Each row is a point. The points of each table are mixes of a few directions, plus a little noise. How many directions does each table use, and how many do they share? Where both have some left over, give the other angles between the two spaces (their principal angles), to ten degrees, smallest first.
In the rows, zero is written as 128.

First:
[[134 119 191]
 [119 141  36]
 [128 128 129]
 [135 117 208]
 [123 135  78]]
Second, 6 rows:
[[125 133  91]
 [122 138  59]
 [133 119 186]
 [138 112 237]
 [122 137  63]
 [128 127 132]]
Directions: first 1, second 1, shared 1

First:
[[130 129 125 127 129 125]
 [109 114 155 137 116 156]
 [167 158  70 108 153  68]
 [148 143  99 118 140  98]
 [199 182  24  93 173  20]
 [128 128 128 128 128 127]
 [ 89  99 185 147 103 187]
 [ 81  93 196 151  98 199]
 [100 107 169 142 110 171]]
Second, 6 rows:
[[ 77  89 203 154  97 205]
 [138 136 113 123 135 112]
 [ 88  98 186 148 103 189]
 [125 126 132 129 126 131]
 [176 164  58 104 158  55]
 [164 155  76 110 150  75]]
Directions: first 1, second 1, shared 1

First (7 x 8):
[[127 124  98 151 131 140 132 135]
 [169  97  75 180 167 155 102 140]
 [141  92 108 165 179 104 131 156]
 [ 80 192  76 131  57 158 139 147]
 [ 96 185 158  79  84  98 118 156]
 [114  72 174 125 142 135 197  48]
 [170 133 207  66 135 107  75 115]]
Second (8 x 8):
[[132 122  86  67 107 132 165 149]
 [114 134 113  90 128 131 182 155]
 [118 133 128 117 133 129 155 140]
 [159 108  83  90  94 130  98 119]
 [135 129 188 227 152 120  44  84]
 [114 143 215 249 174 119  67  91]
 [104 139 108  74 130 133 213 169]
 [149 115 103 111 108 129 101 119]]
Directions: first 4, second 2, shared 0; angles 40, 70

First:
[[133 135  91 145 114 136 139 130 140 141  94]
 [110 110 202  90 161 117 112 117 112 111 197]
 [146 137 104 147 111 124 122 142 122 120 107]
 [ 97  99 249  65 183 112 104 109 104 103 239]
 [130 139  65 153 107 145 153 126 154 157  68]
 [143 136 106 145 113 125 124 140 124 122 108]
 [107 120 142 111 143 136 140 111 141 145 140]
 [112 119 153 110 144 130 131 116 131 134 151]
 [142 142  67 159 101 137 141 136 142 142  71]
 [159 141 100 156 104 117 112 153 112 106 104]]
Second, 10 rows:
[[135 139 147 177 120 162  53 126 147 117 129]
 [158 119 139 115 148  82 153 109 133 172 145]
 [127 117 145 106 152  95 162 104 122 175 158]
 [125 162 129 149 139 148  85 138 150  96  95]
 [164 138 106  94 146  98 158 110 133 114 160]
 [ 77 141 113 151 112 132 140 144  65 138 128]
 [100 112 123  68 145 122 191 101 114 132 182]
 [152 106 123 110 109 163 112 137 173  80 113]
 [136 135 152 170 123 145  72 162 170 127  39]
 [106 110 103 140  86 133 153 150  72 130 132]]
Directions: first 2, second 6, shared 1; angles 60

First (8 x 14):
[[137 126 119 126 125 128 132 115 125 130 127 119 122 128]
 [ 46 151 206 146 150 132  96 249 153 108 137 210 185 132]
 [176 115  82 117 115 126 146  57 113 139 123  80  95 126]
 [ 82 141 172 138 141 130 111 196 142 117 133 174 160 130]
 [156 120 102 122 121 126 139  87 120 134 125 100 109 127]
 [149 122 108 123 123 127 136  97 122 133 126 107 113 127]
 [115 132 141 131 132 128 123 147 132 125 129 141 137 129]
 [163 119  94 120 119 126 141  76 118 137 124  93 104 126]]
Second (8 x 14):
[[127 111 147 139 157 111 142 173 165 127 107 160 187 110]
 [183 161 129 130 158 200 100  40  90  96 119  87  60 136]
 [ 89 138 133 114 100 120 122 145 116 135 166 140 114 142]
 [ 96 120 148 172 129 113 107 209 143 129  70 146 168 125]
 [121 106 105 105 105  88 160 129 141 152 156 132 144 124]
 [173  97  90 120 129 103 164  91 143 145 114 104 141 112]
 [131 130 126 135 126 134 121 124 122 126 118 120 120 130]
 [105 158 145 110 120 156 108 113 103 116 175 136  89 145]]
Directions: first 1, second 4, shared 1

First:
[[123 163 101  96 169 124 172 174 199  77 130 150 166  89  81 137 126 153]
 [130 122 132 117 117 138 177 153 134 103 121 161 150  96 136 121  81 112]
 [167 170  70  99  87 109  98 145 109 161 150 150 120 137 109 130  77 136]
 [124 114 113 117 165 116 184 176 137  83 122  81 106 105  56 114  49 149]
 [ 64  80 165 156 124 134 120 118 100 165 123 116 130 141 145 122 146 121]
 [148 150 114 117  91 131 108 120 121 151 136 171 144 130 158 133 132 115]
 [151 116  85 127  89 114 103 117  92 168 114  86  86 140 111 114  97 130]
 [169 123 109 137  95 132  92  75 124 151  98 104 105 138 162 126 185 114]
 [ 28  98 149 124 124 145 177 166 163 143 118 191 207  84 139 128 143 122]
 [185 155 194 162 185 123  60  76  86  97 176  86  66 205 151 146 164 133]
 [119 116 176 155 162 142 114  89 143 109 121 112 127 143 160 137 210 123]]
Second:
[[123  61 148 160 122 115  92 100  54 186 106  14  46 172 109 104  99 123]
 [142 109 188 101 177 146 165 146 186 126  84  98 151  98 126 122 149 101]
 [174 144 152 120 148 139 130 112 155 103 117 127 130 124 149 133 159 113]
 [194 139 125  94 124 136 136 126 163 137  89 111 129 106 134 122 133 102]
 [111 122 105 124  87 127 104 120 120 182 118 142 140 128 142 126 145 123]
 [188 136 129 101 145 134 145 128 167 113  92  97 121 107 120 122 133 113]
 [152 116 161 139 131 135 101  94 117 145 115 101 109 148 158 127 164 110]
 [ 89 166 127 126 100 129 141 165 100 112 196 249 180 127 152 144  69 133]
 [ 75 139  70 156  98 109 112 130  85 117 176 162 121 147 110 135 105 169]
 [ 31 146  77 159 149 111 154 158 134  58 187 179 153 123  81 144 124 195]]
Directions: first 6, second 6, shared 5; angles 60

First:
[[146 114 110 136 143 112 137 128 141 153 140 162 117 116 127 125 105 130
  101 140 145 149 114 139]
 [193 152 126  82  97  89 106 178 146 153 134 196  66  87 155 139 128 159
   15 152 134 160 133  78]
 [156 105 104 130 129 122 141 146 155 168 136 206  94  98 139 142  92 158
   74 134 139 158 105 140]
 [ 69 123 179 159 106 172 123 110 104  78  88  81 185 156 121 142 178 133
  209  91  95  76 167 125]
 [120 143  55  27 112 162 115 111 141 164 143  58  54 150 169 158  82 137
  199  75  81 113  59 177]
 [176 137  94  84 147  62 108 111 140 177 156 124  86 126 144 118 110 110
  100 143 143 149 112 122]
 [ 53 146 154 166 131 210 153 129  91  40 115  42 195 161  88 106 149  98
  209 124 119  98 136 147]
 [ 78 140 177 194 139 168 149 135  93  47 115  84 209 145  80  94 165  95
  158 151 143 113 164 117]
 [161  92 152 172 148  55 119 103 142 172 124 198 146 114 129 128 143 133
   88 142 154 138 162 109]]
Second (8 x 24):
[[148  85 154  88  71 149 103 138 171 157 114 186  90  89 169 175 118 184
   60 119 107  95 151 100]
 [137 208 142 113 160  25  85  89  68 106 126  10 158 191 119  86 212  58
  211 120 123 123 162  88]
 [154 151  87 108 138 127 143 162 134 137 152 150  89 112 126 116  93 127
   82 151 145 171  89 136]
 [105 131 127 130 129 153 134 123 120 111 125  99 140 140 122 127 128 122
  162 119 120 117 123 141]
 [108  72 160 146 100 168 128 116 153 135 107 167 143 111 139 161 123 164
  121 112 115  91 151 131]
 [157 123 106 105 116 137 135 160 152 149 142 180  85  96 140 137  93 151
   60 145 137 153 105 127]
 [100  35 172 231 139 150 158 102 154 144 103 225 190 106 110 148 120 159
  120 126 146 111 161 151]
 [114 221  76 103 172 116 138 135  73  84 155   7 129 179  99  75 136  59
  208 133 132 163  82 149]]
Directions: first 5, second 4, shared 3; angles 30

First:
[[120 160 183 125 186 163 156 222 122 168 156 112 158 107  84 182  94 106
  147 151  48 152 156 126 131 112 160 148 128 133  76  63]
 [143  86 101 134 104 131 117  54 140  86  99 128  98 143 161  66 155 143
  111  97 161 147 103 128 125 138  91 117 140 120 129 166]
 [134  83 149 175 135 124 145  79 116 120  49  91 177  89 157 112  96 135
  105 119 127 147  88 102 113  52  86  97 128 138  98 104]
 [145  93 121 134 134 170 138 104 139 107 121 134  96 137 118  69 145 139
  136  94 128 187 124 136 127 159  99 135 147 116  88 143]
 [121 154 104  85  76 148  93 120 141 140 160 138  79 150 178 116 170 151
   23 118  95  61 159 156 154 106 168 131 102 164 164  92]
 [106 148 192  85 209 102  87 125 132  92 107  60 156 130 193 183 106  96
   94 166  34  98  99 135 106  85 169 123 110 128 101 107]
 [104 143 128 139 159  72 130 149  97 149 123 152 171 113  69 171  83 125
  230 158 204 129 121 145  96 189 129 123 113 104 153 183]
 [137 132  89 134  76 145 139 138 131 149 158 169  98 138 101 103 153 146
  128 110 167 125 155 132 147 155 123 136 133 133 154 134]
 [142 154  86 141  73  97 148 163 134 140 179 169 119 147  91 150 151 112
  178 139 189 106 147  95 153 157 127 140 153 115 190 159]]
Second:
[[135 156 132 151 122 198 191 249 119 212 194 177 125 109  15 141 114 134
  176 120 113 178 196 132 154 162 140 162 139 135  94  71]
 [ 75 126 141 101 158  62  59  50  92 127  53 103 169 104 190 150  82 162
   84 152 158  55  92 191  78 110 151  85  53 148 161 151]
 [134 135 128 125 132 104 126 131 136 108 139 123 130 140 133 146 134 107
  151 141 132 122 118 108 130 133 129 132 143 114 142 148]
 [127 130 129 129 127 134 131 135 126 136 130 132 129 125 120 128 125 131
  129 127 127 131 133 132 129 130 129 129 127 131 125 123]
 [157  66 111 146  84 226 143  70 147 121  97 127  73 123 159  14 166 173
   28  55  94 181 135 139 149  90  85 123 138 156  70  78]
 [140 141 127 137 125 146 156 178 134 143 164 143 123 132  88 139 134 114
  161 129 121 150 149 110 143 144 129 146 149 120 120 119]
 [135 138 128 107 146  19  88  77 149  33 122  87 142 171 201 178 148  67
  170 173 149  80  65  74 116 126 129 119 157  86 187 215]
 [ 94 125 136 128 135 162 119 127  94 194  96 143 144  87 107 113  87 185
   83 114 132 120 152 197 108 123 142 112  68 165 109  84]
 [130 128 128 128 128 124 127 127 129 123 130 127 128 131 131 130 130 124
  131 130 128 127 125 124 129 128 127 129 132 125 130 132]
 [153 133 122 129 123 104 138 136 153  83 157 119 117 159 137 142 157  85
  166 139 125 136 113  76 144 134 119 142 173  99 142 160]]
Directions: first 6, second 3, shared 3

First:
[[104 157 125 139 125  95 129 105 143  99  68 105 132  72 134 164 144 165
  116 100  87  94 115 175 147 116  89 178 152 131  54 148]
 [133 121 129 126 129 136 129 133 125 134 141 133 126 140 127 120 124 120
  131 134 137 135 130 117 123 131 137 117 123 128 145 123]
 [ 94 169 124 143 124  82 130  97 148  89  44  94 134  50 136 177 150 179
  112  89  72  82 111 194 154 111  74 197 162 132  26 154]
 [119 140 127 133 127 115 129 119 133 117 105 118 130 105 130 142 134 143
  124 117 112 115 123 146 136 123 112 148 137 129  98 135]
 [158  91 133 114 132 169 127 156 110 165 204 158 123 198 121  83 108  82
  143 164 178 169 144  68 104 143 177  65  98 124 221 103]
 [144 108 130 120 130 150 127 143 118 147 168 144 126 165 123 103 117 104
  136 147 155 151 136  97 115 136 154  95 112 126 178 115]
 [146 105 131 120 131 154 127 145 117 150 175 147 125 172 123 100 116 100
  137 150 159 154 138  91 114 137 158  90 109 126 186 113]
 [125 132 127 129 127 123 128 125 130 124 120 125 128 120 129 133 130 133
  126 125 123 123 126 136 131 127 123 135 131 129 118 131]]
Second (9 x 32):
[[151  98 131 117 131 162 127 151 114 157 188 152 124 184 123  93 112  92
  141 157 168 161 141  80 108 140 168  78 103 124 202 108]
 [129 127 129 127 129 129 128 129 128 129 131 130 127 131 128 126 126 126
  129 130 129 130 129 126 127 128 130 126 127 128 132 127]
 [132 124 128 126 129 133 128 132 125 132 137 131 128 136 126 123 125 122
  130 133 134 134 130 121 126 130 134 120 124 128 139 125]
 [135 120 129 125 128 137 127 134 124 135 145 135 127 143 127 119 124 119
  131 136 138 137 131 115 123 132 139 115 122 127 147 123]
 [103 160 125 139 125  93 129 105 144  97  64 103 133  69 134 165 145 167
  116  98  85  93 115 179 149 116  86 180 153 131  50 149]
 [120 138 127 132 127 117 128 121 132 119 108 120 129 109 130 139 133 140
  124 118 115 117 124 144 135 124 114 145 136 130 103 135]
 [107 154 125 138 125 100 129 108 141 103  75 107 132  79 134 159 142 160
  118 103  92  99 117 170 145 118  93 171 149 131  64 145]
 [167  80 133 109 134 183 126 165 105 175 226 167 121 220 118  70 102  68
  147 175 194 182 149  50  97 147 192  47  90 122 249  96]
 [108 153 125 138 125 100 129 109 140 104  78 108 132  81 133 158 141 159
  118 104  94 100 117 168 144 118  95 171 149 130  67 145]]
Directions: first 1, second 1, shared 1

First (9 x 32):
[[175 113 148 139 105 118 135 113 107 162 140 126 123 105 114 111  76 103
  144 133 122  78 126 175 122 149  98  95 131 127 187 141]
 [ 32 160  87 105 174 148 113 158 170  58 104 133 138 175 156 162 234 179
   95 118 140 231 133  32 141  85 190 196 123 131   7 101]
 [170 114 146 138 108 119 135 115 109 159 138 126 123 108 116 113  82 106
  143 133 123  83 126 170 122 147 101  98 130 127 181 140]
 [ 45 155  92 108 168 145 115 154 165  68 107 132 137 168 152 158 219 172
   99 119 138 217 132  45 139  91 182 187 123 130  24 104]
 [117 132 123 125 133 130 126 131 133 120 125 129 129 133 131 132 140 134
  124 127 129 140 129 117 129 123 135 136 127 128 114 125]
 [187 109 153 142 100 116 137 110 102 171 143 125 122  99 111 107  63  97
  149 134 121  64 125 187 120 154  90  86 131 126 202 145]
 [172 113 147 139 107 119 135 114 108 160 139 126 123 107 115 112  79 105
  143 133 123  81 126 172 122 148  99  97 130 127 184 141]
 [ 87 142 110 118 148 136 122 141 146  98 118 130 133 148 140 143 174 150
  114 123 133 173 130  87 133 110 155 157 126 129  76 116]
 [167 115 145 137 109 120 134 116 111 156 138 126 124 109 117 114  85 107
  142 132 123  86 126 167 123 145 103 100 130 127 177 139]]
Second (11 x 32):
[[172 114 147 139 107 120 135 114 109 160 139 126 123 107 115 112  80 105
  143 133 123  81 126 172 122 147 100  96 130 126 183 141]
 [216  99 166 149  86 110 141 101  89 193 150 124 119  85 102  96  31  81
  159 138 117  33 124 216 116 167  71  66 133 125 239 153]
 [ 60 151  99 112 161 142 117 149 158  79 111 131 135 161 148 152 203 164
  104 121 136 202 131  60 137  98 172 177 124 130  42 109]
 [220  98 168 150  84 109 143  99  88 195 150 124 118  84 101  95  27  80
  160 138 117  29 123 220 116 169  69  62 133 125 244 154]
 [159 118 141 136 113 122 133 118 114 151 136 126 125 113 119 117  94 111
  139 132 124  94 126 159 124 142 108 106 130 127 168 137]
 [ 58 151  98 111 162 142 117 150 159  77 111 131 136 162 149 154 206 165
  104 120 136 204 132  58 138  97 174 178 124 130  39 108]
 [132 127 130 129 126 127 129 127 126 131 129 128 128 126 127 126 124 126
  129 128 128 124 128 132 127 130 125 125 128 128 133 129]
 [ 84 143 109 117 149 137 121 142 148  96 117 130 133 150 141 144 177 152
  112 123 133 175 130  83 134 108 157 160 125 129  72 115]
 [ 63 149 100 112 160 142 118 148 157  81 112 131 135 160 147 152 200 163
  105 121 136 199 131  63 136  99 171 174 124 130  45 110]
 [132 127 130 129 126 127 128 127 126 131 129 128 128 126 127 127 124 126
  129 128 127 124 128 132 127 129 126 125 128 128 133 129]
 [113 133 122 125 135 131 126 132 135 118 124 129 130 135 132 133 144 136
  123 127 130 144 129 113 130 121 137 138 127 129 110 124]]
Directions: first 1, second 1, shared 1

First, 10 rows:
[[159 200 159  63 104 208 184 144  83 131 134 143  84 143  80  87 100 167
  116  88 118 132 111 105 112 100 153  85  96 123 136 154]
 [135  92  45 113 239  79 125 225 132  77 159 175 123 101  33 152 142 118
  239 152 183 158  81 180 127  77 159 152 179 151  93 163]
 [ 37  51 100 149 132  91 172 155 210 172  31  24 146  83 212 145  92  69
   77 164 122  72 167 144 188 191 101 194  88 197 108 110]
 [172 152 160 143  85 173 152 135 198 131 137 110 152 152 152 146  88 103
  106 121 148 107 124 136 115 141  74  60  90 111  95 189]
 [155 188 121 165  72  84  94 115 131  73 199 151 155 146 156 145 129 195
  133 115 168 146 131 134  95 162  86  57 121  82  97 154]
 [152 133 146 179  93  95  72  92 146 106 165 145 164 147 165 149 141 136
  122 130 134 134 141 127 109 153  92  95 137  87 123 133]
 [ 95  54 160 144 143 101  97 146 146 135  69 123 139 110 146 119 114  84
  105 133  71 101 170 112 155 158 138 176 125 135 156 114]
 [120 114 175  76 142 208 152  87  71 195  74 124  84 133 101  85 142  96
   96 115  61 122 129  89 143  85 184 181 132 146 192  77]
 [137 173 104  90 145 118 138 174  74  82 164 171 100 122  67 107 125 191
  169 106 146 154 109 129 112 109 160 108 134 121 121 146]
 [118 124 112 158 124 124  93  10  90 180 148 114 133 143 168 144 207 121
  118 155 130 153 116 124 124 103 134 173 177 127 159  42]]
Second:
[[115 197 139  90 117 179 173 161 106 101 104 241  83 109  49  70 108 183
  133  92 123 146 127 107  81  82 174  95 119 120 118 175]
 [177 115 118  36  78 140 123 167 140 130 161 144  84 148 166  79  98 157
  139 130  52 121 165 178  94 135 127 136 128  54 129  71]
 [ 53 153  96 227 185 140 161 102 179 127  67 232 151  83  57 147 166  96
  142 143 218 147 100 108 110  62 141 115 154 194  80 208]
 [159 117  88  97 146 169 131 181 154 116 168 242  85 153 100  62 108 125
  165 143  75 115 181 154 104  75 123  84 159  68  79 101]
 [119 116 158 166 128  85 109  86 100 139 116  10 173 125 163 190 143 114
   99 122 164 126  94 104 174 183 116 155 106 173 168 133]
 [152 117 153 103 107 109 111 123  94 131 147  44 135 143 165 142 119 136
  111 117 109 120 124 124 153 173 120 140 109 120 161 104]
 [ 99 115 134 153  99  82 122  77 162 155  86  44 168  98 187 193 153 114
  104 140 174 143  84 150 125 167 123 192 120 168 155 132]
 [142 137 118  68  87 141 140 148 152 133 126 166  97 121 145  96 113 156
  133 127  93 135 139 167  82 120 141 145 128  88 126 109]
 [141  86 143 210 205 104  84 111  68 119 178  33 176 171 119 170 141  68
  125 136 147  96 137  65 232 158  87  84 129 165 133 120]]
Directions: first 6, second 4, shared 1; angles 50, 70, 90

First, 11 rows:
[[125 120 156 138 171  80 147 171 121 125 174 137 125 204 171 108 127 170
   78 133 148 124 142 148 112 144 103 150  58 164 141 167]
 [127 144 102 135 192  83 106 233  77 127 163 133  67 162 191 116 168 132
   63 139 135 134 148 187 103  95  76 201  62 147 154 182]
 [131 129 156 104  89 193 151 106 131 144  86 169 242 142  88 165 129 122
  214 103 160 111  56  88 192 168 155  33 169 131 105  61]
 [133 131 101 120  80 173 110  70 147 127  82 114 130  49  79 145 124  90
  175 124 106 131 119 102 141 116 158 101 201  91 114  88]
 [165 121  82 129 187  42 140 210 111 123 165 119 108 184 168 102 156 194
   11 134 154 106 188 138  96 119  47 186  23 125 196 189]
 [144 113 109 122  68 155 134  27 180 120  87  99 146  56  61 130  98 122
  160 124 106 123 142  73 131 135 164  89 196  83 124  91]
 [102 137 165 137 161 121 123 174 102 132 160 146 110 176 173 125 135 120
  129 134 134 141 110 170 127 129 127 148 100 168 112 148]
 [ 97 142 183 123 136 171 131 162  97 142 132 172 169 173 149 151 135 102
  193 118 148 137  60 152 166 149 148  94 136 171  89 102]
 [135 129 126 112  67 195 128  61 150 133  72 134 186  71  67 157 116  98
  208 112 122 122  89  83 167 141 168  59 207  99 103  64]
 [140 128  80 130  99 133 103  75 149 118  99  89  75  38  94 123 121  99
  124 135  90 137 162 113 106  95 141 149 177  80 134 123]
 [114 113 147 157 161  63 132 123 148 111 185  95  49 155 166  87 103 155
   56 150 103 140 187 154  71 122 121 192  77 147 139 188]]
Second (10 x 32):
[[ 92  62 159 113 171 151 122 168 125 102 156 108  94 163 120  92 131 167
  108 152 172 147 119  70 164 133 142 141 143 164 148 206]
 [191 164  75 144 109 125 148 136 121 172  38 125 164  89  90 169 165 147
  149 127 112 102 105 175 148 117  52  93 182 115 146  66]
 [ 90  94 224 182 112 121 143 118 161 124 129 107  98 156 157  83 117 158
  142 168 100 135 108 166 126 151 138 130 147 198  98 169]
 [200 201  24 112 168 116 141 111  79 168  90 166 144 129  76 224 129 132
  140  92 123 113 110 177 133  96  68  88 192  81 147  44]
 [110 122 137 144  59 143 100 142 132 102 101 159 140 101 159 105 162 101
  155 137 108 105 109 142 131 124 143 118 118 110 111 133]
 [162 216  50  80 160  94 130  62 106 146 188 152 145 125 124 200  70  62
  105  59 128 144 189 126  66 113 152 148  60  50 118  37]
 [131  97 205 156  86 115 168 120 201 165 100  18 162  74 137  67 128 147
  102 155 124 140 182 100 108 169 117 174  69 182 132 137]
 [100  99 166 138 203 125 139 129 113 116 173 142  68 209 122 128  99 177
  123 149 137 152  96 143 144 132 137 117 187 181 124 179]
 [131 131  80 117  27 159  75 168 117  94  74 174 172  58 151 114 191  71
  157 120 122  85 112 115 145 106 134 110 103  58 130 113]
 [ 72  89 163  96 178 134 113 129 126  84 223 127  90 175 149  95  89 123
   96 127 165 164 155  64 120 134 193 165  82 140 127 195]]
Directions: first 4, second 5, shared 1; angles 50, 70, 80
